Each row of a before or after table is a point. One or more steps were done to the points. Then noise was added and the rows were shuffled. The steps act on columns, c1 being the first. Name the steps. A step turns or swaps two columns, mirrors them in a line or flattens them onto one, adds a multiple of one to another, or multiplies or shifts one. Angles are multiples of 10 degrees, from the lower column toward the higher: turns from -170 to 170, lines from 10 to 170 but not 90. Use the fewest steps. Two steps may share a column if one is a turn and the other turns, adds or multiplies; they go together, in the order done. Otherwise the lowest column goes first.

Before, 11 rows:
[[ -6 -23 -25]
 [-25  17 -13]
 [-12   2 -44]
 [-37  49 -73]
 [ 19  44 -34]
 [ 15  25 -43]
 [ 52  53  31]
 [ 40 -26 -46]
 [ 19  21  11]
 [-18  10  -4]
 [ 52  50  75]]
After (11 x 3):
[[ 52   0 -58]
 [-33 -81  -3]
 [ -8  -9  31]
 [ 14 -52  -4]
 [ 26 -51 -22]
 [ 51  39 -80]
 [-16 -39  24]
 [ 21  -3 -22]
 [-22  -9 -12]
 [-24 -17  -9]
 [ 38 -25  50]]
Steps: turn c2 and c3 by -120 degrees

Before (8 x 6):
[[  4 -10   5 -14 -16   5]
 [  4   8   5  30 -29  20]
 [ -9   8  -9   7  24  10]
 [ -8   5  28  12  -7 -11]
 [ 10  11 -16 -23  -8 -15]
 [ -4 -13  22 -12   6  -9]
 [-11   7 -38 -10 -26   9]
 [  2  10 -39  32  -2 -15]]
After (8 x 6):
[[  2 -15  -6  94 -39  11]
 [-10   9  18 -31 -43   5]
 [  5   5  17 -44   3 -11]
 [ -9   8 -25  21  -3   8]
 [ 10 -14   4 -70 -15  12]
 [ -9 -11  12  37  27   5]
 [  1  22  30  89   0   6]
 [ -5  -8  -2 -38  24 -12]]
Steps: swap c2 and c6; turn c3 and c5 by 80 degrees; multiply c4 by 3

Before:
[[-44  10 -36  -1 -11 -34   0  11  43]
 [ 33 -40   0  -5   8   6 -64 -29  30]
 [-18  -9  -6 -33   0  -4  25 -36  52]
 [-47  15  -9 -19 -28 -24  16  17  44]
 [ 51 -71  34 -30  17  -7 -33   2 -18]
 [ -3  -5  57 -21  21 -16 -54 -20  -7]
 [ 45  -2  27 -43 -20 -78   9 -39  40]
 [ 61 -40  14 -38   9 -75   5 -75 -32]
 [ 35 -11   5 -43 -18  10 -46 -24 -12]
 [ 38  -7  14 -38  56  12 -62  13  -5]
 [-18  30 -19  33 -22   7  32   4  53]]
After, 11 rows:
[[-38  15 -25 -38 -15 -24  17 -32  30]
 [ 95 -41  17 -18  -2 -74   6  16 -47]
 [ 38 -11  -8 -31 -17   9 -46  19 -31]
 [ 24 -72  37 -16  -9  -8 -34  44 -30]
 [-13  29 -29   2  -5   5  32 -14  61]
 [ 22  -9  -5 -54   3  -3  26 -34  29]
 [ 56  -3   9 -58 -32 -79   7  19  12]
 [ 15  -5  57 -16 -20 -16 -54 -14 -16]
 [  8  -6  47 -30  33  12 -62  39 -24]
 [-33  10 -35 -21  14 -33   0 -33  37]
 [ 42 -41   5 -21   6   8 -65  14  23]]
Steps: turn c1 and c8 by 60 degrees; turn c3 and c5 by -40 degrees; turn c4 and c9 by 30 degrees
